Every row gives one point. Any point is a mix of the corners, with weights that add up to 1. It lies inside the corners' shape when no weight is negative. Say inside or outside, and name the corners with a negative weight.
In the rows, zero is written as 128.

Corners:
(1): [133  71]
(2): [ 65 159]
(3): [151 147]
Points:
[158 136] => outside (2)
[142  79] => outside (2)
[145 137] => inside
[111 150] => inside
[137 177] => outside (1)

Corners:
(1): [108 225 100  99 116 135]
(2): [176 134 173 191  99 137]
(3): [ 48  82 150 101  84  54]
(4): [162  98  84 151 117 121]
(5): [ 49 101 142 144  95 109]
(6): [153 118 176 138 191 142]
(7): [119 111 155 126  85 124]
Points:
[ 40  88 129  93  72  57] => outside (2, 6)
[142 126 158 154 100 128] => inside
[121 119 128 156  95 130] => outside (3, 6)
[116 114 135 128 124 109] => inside
[140 115 148 140 147 129] => inside
[125 161 118 123 124 129] => inside
[114 164 118 125 111 126] => inside
[127 116 153 145 114 112] => inside
[163  79 175 145 152 123] => outside (1, 5)

Corners:
(1): [ 84  87 119 159 171  99 149 163 110]
(2): [153 169  51 184  85 112 109 160 148]
(3): [110 115  46 205 135  82  71  94 172]
(4): [ 77  98 140  89 145 137 131 130  99]
(5): [141 124 104  71 105 115 102 177 176]
(6): [160 172  72  92  90  80 105 108 229]
(7): [137  98 127 152 107 172 114  96 182]
(8): [206 111  80  64  92  65  67 105 137]
(9): [113  97 176 158  75 113  87 108 151]
(10): [116 118 183 154 166 169  83  82 179]
Points:
[148 126 116 128 106  97  87 125 173] => outside (4, 7)
[134 120 138 136 135 134  89 103 163] => inside
[103  92 141 134 130 122 102 117 138] => outside (2, 6)
[128 110 119 118 115  96  98 126 136] => outside (7)
[133 119 106 107 112 116 103 149 168] => inside
[124 123 115  94 127 125 122 135 136] => outside (3, 9)
[142 110 108 116 124  98  90 122 133] => outside (6, 7)
[131 126 130  99 126 107 105 127 152] => outside (3, 7)

Corners:
(1): [ 64  65 125 128  86 168 149  82  96 170  92 189 152  96]
(2): [153 154 117  91 104 114 100 129 103 134  96 128  79 151]
(3): [167 156  91  95  90 152 137 167 152 101 207  97 112 162]
(4): [120 152  70 112 123  75 110 140 129 175 151  87 108 128]
(5): [142 173 141  73 151 122 135 175  78 114 155 122 194 131]
(6): [121 121 101 107 143 142 117  93 143 158 151  89  62 113]
(7): [166 114 138 124 150 141 114 162 136 178 116 115  91 181]
(8): [148 173 101 141 139 177 131 146 117 128 154 107  99 139]
(9): [118 114  61 113 100 161  91 146 114 163 104  38  73 139]
(10): [154 118 106 148 109 102 109 145 121 102 186 173 202 142]
(11): [ 65  73 176 187  21 130 156  17 119 144 111 119 146  89]
(12): [129 123 115 113 106 136  81 163 125 162 167  80  83 152]
(13): [ 93  65 164 155 147 102 186 170  71  57 185 173 172 136]
(14): [127 138 155 172  50 134 128  83 132 105  57 186 155  71]
(15): [ 48 124 153 152  97 151 116  81 143 154  64 116 149 128]
Points:
[123 135 128 123 107 135 122 128 118 133 117 124 132 130] => inside
[133 125 122 121 120 132 121 141 121 136 148 118 123 140] => inside
[113 122 129 140 115 137 132 128 116 127 136 127 134 133] => inside
[117 114 122 126 118 126 129 142 108 127 149 124 132 133] => inside

Corners:
(1): [ 89 138 107 135 126 108  82  61 124 221 191 153 183 227 199 140  98 171
  79 146]
(2): [118 171 123  87  99 153 130 157 159 191 152 141 145 108 167 100  73 198
 137 107]
(3): [106 168 138 170 142  92 102 124 141 216 189 231 131 140 163 151 101 134
  67 135]
(4): [121  61 154  84 115 115 127  91 208 106 139 103 102 124 158  76 178  92
 211  78]
(5): [140  96 169 114 122 111 166 115 100  35  90 127 125  97 166  46 143 106
 213 100]
(6): [182  40 123 140 111 138 112 211 137 125 118 110  96 174 150  95 152 112
 147 118]
(7): [ 73 108 161 121 149 114 120  92 149 123 104  97  24 107 113  60 129 124
 200  79]
(8): [181 124 177 136 132 183 109 152 146  81 156 110  82 136 155 133 207 141
 128 149]
(9): [121  95 156 115 141 121  99 156 103 120 126 150 124 128 132 111 135 109
 117 190]
(10): [ 50 144 171 129 126  74 109  76 155 133 104 108 177 120 153  40 105 209
 120  59]
(11): [159 125 157 104 131 177  90 134 130  94 106 140 105 154  86 164 148  99
 104 100]
(12): [ 86 205  98  97 121 149 161 142 150 193 116 141  64  98 176 109  73 136
  60 105]
(13): [103 157 140 108 104  49 115 100 147 146 129  91 117  60 183 126 125 152
 152 114]
(14): [116  98 185  72 143  71 142 104 142  86 108  91 106  66 159 105  67 143
 170 114]
(15): [108 124  96 153 162 176 109 139 138 106 154 190 121 132 129 209 117  92
  97 167]
(16): [114 142 117 115 205 107 144 161 135 212 176 137 145 149 131 115  95 123
  91  91]
(17): [ 90 127 150 124 143 128  96 122  84 127 185 189 155 104 160 160 123 157
  69 103]
(18): [141 130 127 124 128 144 158  92  90 135 141 199 132 108 114 173 164 168
  68 184]
(19): [154 115 174 127 132 182 162 196  93  93 141 155 103 174 182 222 176  93
 147 184]
(20): [133  68 175 140 101 150 169 119 111  77 145  77 120 113  86 124 153 100
 155 130]
(21): [100 142 131  92  98  76 135 100 165 116 154 117  75 120 109  83 123 162
 148  56]
Points:
[117 129 144 116 131 131 129 135 135 126 137 139 112 117 144 124 125 136
 128 118] => outside (1)
[128 126 157 113 113 130 128 133 151 128 129 126  87 114 145 114 140 137
 138 124] => outside (1, 5, 15, 16, 17)
[116 136 140 123 131 125 122 125 129 137 136 135 115 119 141 114 120 145
 111 122] => outside (4, 19)
[116 124 143 125 131 122 121 123 130 128 138 136 116 132 148 123 139 128
 121 119] => outside (2, 14)
[117 110 144 126 131 117 131 122 143 129 135 122 105 132 152 106 140 129
 139 121] => outside (2, 11, 17)
[105 135 140 111 132 105 120 118 157 141 127 121 113 126 162 101 105 148
 138  96] => outside (9, 17, 18, 20)
[117 130 131 154 134 147 124 140 123 150 175 150 124 144 137 165 139 150
 101 140] => outside (4, 5, 9, 11, 12, 14)
[103 137 160  93 129 131 127  92 141 130 144 117 123 131 130 118 116 164
 116  84] => outside (3, 5, 6, 9, 13, 15)

Corners:
(1): [105 134 180 171 136 126 116 135 119 122  90 157  90 140  89 133 131  63
 191  92]
(2): [147 107  74 175 138 126 180 177 114 123 116 132 147 190  85 120 134  60
  86 170]
(3): [153 151 130 116 156  93 100 113 108 120 139 180 114 163  93 155  49 119
  72  93]
(4): [143 135 146 167 117 215 141 108 117 113 130 124 111  95 184 134 167 126
 143 188]
(5): [126 101  89  98 105  83 123 143 140 163 118 111 136 149 135 188 182 110
 138 114]
(6): [135 111 144  85  94 160 185 160  36 138 115 115 128  98 234 112 144 147
  71 131]
(7): [143 217 161 152  67 106 122 150 160 169 118 174  95 139 141 152  94 138
  84 141]
(8): [ 97 114 166 155 100 108 137 123 120 103  83  60 143 166 215  55  96  91
 130  94]
(9): [124 162 120  88  58 179 163 195 171 142 114 154 131  69 207 152 109 172
  85  81]
(10): [ 84 139 127 137  56 210 142  31 183 179  85  80 144  61 158 127 103 174
 133 144]
(11): [ 97 165 141 129 114 168 125 109  93 207 122 102  83 125  95  99 176 124
 169 105]
(12): [119 156 128 166  73 128  82 140 148 179  95 123 167 136 186 139 182 107
 148 103]
(13): [112  93 133  78 203  98 186 143  55  75 160 156 210 144  70 178 210 176
  87 130]
(14): [164 108 193 146 203 111 129 184  94 139 172 188 169 162  96 157 168 122
 147  97]
(15): [188 161 174 194 114  75  82 150 106 109 135 140 115 129  52 121 116  98
 160 107]
(16): [ 99 130 110 126 140 141 133 152  63 118 132 111 133 114 132 163 140 117
 179 186]
(17): [150 187 136 141 101 130 126 156 141 160  64 164 120 177 131  99 147 115
 188 156]
(18): [101 114 163  88 128 144 114  70  81 101 139 141 147 152  45 159 103 162
 116 125]
(19): [114 152  88  89 112 107  97 162 159 155  68 157  93 149  63 161 128 156
  94 165]
(20): [134 129 153  50 176  79  78  75 133 135 128  87 165 156 115 225 116  55
 114 118]
(21): [133 164 145 140 132 100 117  99 127 109 188 164 139  77  75 103 131 117
  98 145]
Points:
[127 138 139 129 127 122 123 124 113 134 119 132 131 140 118 143 130 115
 124 134] => outside (9)
[123 141 136 134 105 130 126 127 126 129 107 128 130 134 142 135 126 118
 124 131] => outside (11, 14)
[121 139 131 123 118 117 123 135 115 139 117 130 133 135 117 142 132 121
 128 127] => outside (4)
[117 141 132 128 105 139 131 127 111 130 111 137 125 130 116 132 131 138
 124 135] => outside (14, 20)
[127 160 124 130 106 153 141 158 132 153 112 162 127 118 147 137 142 142
 117 132] => outside (5, 8, 15, 18, 20)
[122 145 139 126 119 130 129 134 123 140 117 139 133 133 132 145 139 120
 127 130] => outside (15)
[127 138 125 104 146 104 123 142 140 138 130 171 157 143  84 183 137 134
 112 127] => outside (4, 6, 8, 11, 15)

Corners:
(1): [ 90 151 140 154  80 142 169 139 105  94 198 105 115 116 157 169  91 117
 107 114]
(2): [ 94 133 180 123 174 101 133  99  48 148 146 110 153 103 107 129  75  80
 114 112]
(3): [ 70 153 101 119 148 177 100  59 103 186 129 145 113  91 149 177 140 149
 151 125]
(4): [111 203 126 146 135 137 164 134  72 131 192  98  68  81  98 158 151  73
 137 117]
(5): [146 150 161 152  95 120 112 131 110 185  78 147 157 168 131 141 116 136
 154 142]
(6): [124 212 149 135  73 153  83  77 127 185 169 134 157 107 160 150 182 183
 170 100]
(7): [176  56 188 136 159  74 207 159  96  25 157 155 149 194  54 118  86  83
 153 129]
(8): [128 140 169 175 101 119 121 138  90 102 188  82  85  89  98 159  97  85
  91 100]
(9): [169 120 140 107 114 133 151 187 119 113 149 155  80 133 112 152 132 141
 102 100]
(10): [ 66  73  99 185 175 112  93 138 118 121 127 163 119  54 150 174 148 147
 209 151]
(11): [102 117 106 106 132  87 147 148 130  38 108 139 169  87  79 185  71 124
 193 119]
(12): [120 177 158 152 166  90 106 101 120 115 235 152 122 105 129 121 113  93
  87 123]
(13): [133 138 105 123  84 231 100 186 199 127 148 150  93 120 172 145 142 148
 150 139]
(14): [ 38 118 159  92 177 129  84  89 101 107  25  92 107 126 119 149  86 197
 148 172]
(15): [142  86 128 102 171 157  79 107 176 143 122 123 125 154 181 155 224 195
 113 144]
(16): [119 155 104 154 153 111 169 100 107  46 121 127 153  82  98 136 113 132
 185 130]
(17): [132  58 151  92  59 126 169 177 171  52 112  78  91 151  83 126  57 176
 109 148]
(18): [ 77 170 129 109  94 193 113 163 150  67 147 126 141 142 100 122 108 133
  89 134]
(19): [124  72 149  90 113 137 135 140 114  84 104 147  92 110 121 126 107 125
 118 163]
(20): [148  81 110 117  65 150  33 149 139 143  69 104 155 211 163 106 145 213
 167 139]
(21): [128 164 130 138 125 152 129 114 126 105 157 102 157 107  84 196 141 185
 150 164]
Points:
[118 134 146 120 121 124 124 120 117 107 136 116 132 128 113 146 116 144
 130 128] => outside (10, 13)
[110 134 143 128 128 132 134 127 114 106 141 128 121 111 117 148 114 129
 132 131] => outside (20)
[114 120 136 136 128 136 119 134 117 116 137 125 116 122 124 145 122 139
 134 137] => outside (6, 11)
[116 123 120 112 114 155 108 134 137 131  91 130 129 128 131 149 135 172
 160 143] => outside (1, 7, 8, 12)
[119 136 139 132 125 136 126 126 114 118 140 127 120 120 123 142 125 133
 135 133] => outside (11)
[109 145 132 136 133 138 117 117 111 121 144 131 132 109 125 154 131 136
 146 128] => outside (17)
[115 132 143 130 129 129 141 133 118  96 144 129 124 116 112 151 111 129
 135 132] => outside (20)

Corners:
(1): [116  95 103 113  75 183 158  63  90 164 128  73 140 187 174  51  73 143
  78 127]
(2): [ 73  93 126  84 151  85 144 167  89  75 137 131  55  97 132 152  96  57
  82  71]
(3): [165 108 158  59 155  86  89  28 180 167 108 146  74  97 173  52 101 144
 222  74]
(4): [172 115 149  70  66  52 139 149 130 162 190  74 124 115 154  73  88 117
 153 149]
(5): [124 186 174  97 181 160 183 179  75  68  89 136 119 100  50 166 106 106
 141 105]
(6): [136  85 138  65 113 157 112 108  75 107 142 141  49 157  95 106  84 135
  57 112]
(7): [144 184  88 145 147 122  98 105  87 104 109  71 153 105 151 163 118 138
 128 173]
(8): [175 159 125 117 142 148  76  73 133  85 121  57 171 164 141  84 141 137
 112  98]
(9): [116 100 137 141 138  98 104 112 148 158 184 134  95 137  88  84  84  92
 156  84]
(10): [140 126  84  99  96 104 123  96 162 134  81  80 177 151 113 124 118 142
 157 139]
(11): [178 126 137 105 177 166 142 128 149 157  76 142 133 118 124  78 107 159
 149  69]
(12): [155  93 113 147 141 133 126  91  90  87 155 107 145 158 130  97 104  84
 164  72]
(13): [186 123 136 140 137  99 127 126 133 147 104  93 102 121 131 124 105  85
 144 146]
(14): [121 100 118 128  72 152 101 162 124  76 188 115  83 175 174  89  85  99
 137 156]
(15): [108 149 129 152 152 115 179 124 114 155 142  60 103 170  90 136 145 147
 128 100]
(16): [149 181  84 115 204 127 116 183  81 139  97  94 151 102  69 129 168 113
 148 148]
(17): [112  81 170  63  97  67  78  90 169  74 148 109 166 113 146 170 127 107
  79 151]
(18): [128 134 100 142 152 135 122 167 135  67 115 115 141 113  79 122 148 118
 137 171]
(19): [ 98 120 125  78 110  99  92  83 152 166 178 103  91  60  78 114 146 104
 161  85]
(20): [142 140 114 169  60 114  72 146 153 123 148 143 114 171 143  53 158 150
 169 161]
(21): [162 185 107  88 129 114 168 116 149 135 186 115 128 120  83 158 114  88
 130 140]
Points:
[136 133 123 127 125 119 127 122 124 134 135  99 115 141 118 108 126 126
 137 124] => inside
[141 130 131 100 126 108 120 124 131 129 134 105 117 122 122 108 116 121
 137 125] => outside (12)
[158 150 137 129 143 106 136 147 135 120 144 116 126 126 110 119 120 115
 168 137] => outside (1, 2, 6, 8, 10, 19)
[152 144 133 104 124  86  98 123 137 116 159 109 126 104 136 122 120  90
 160 135] => outside (1, 6, 10, 11, 15, 18)
[133 139 130 104 132 110 133 130 135 145 133 111 109 117 120 114 116 121
 151 121] => outside (6, 8, 12, 18)
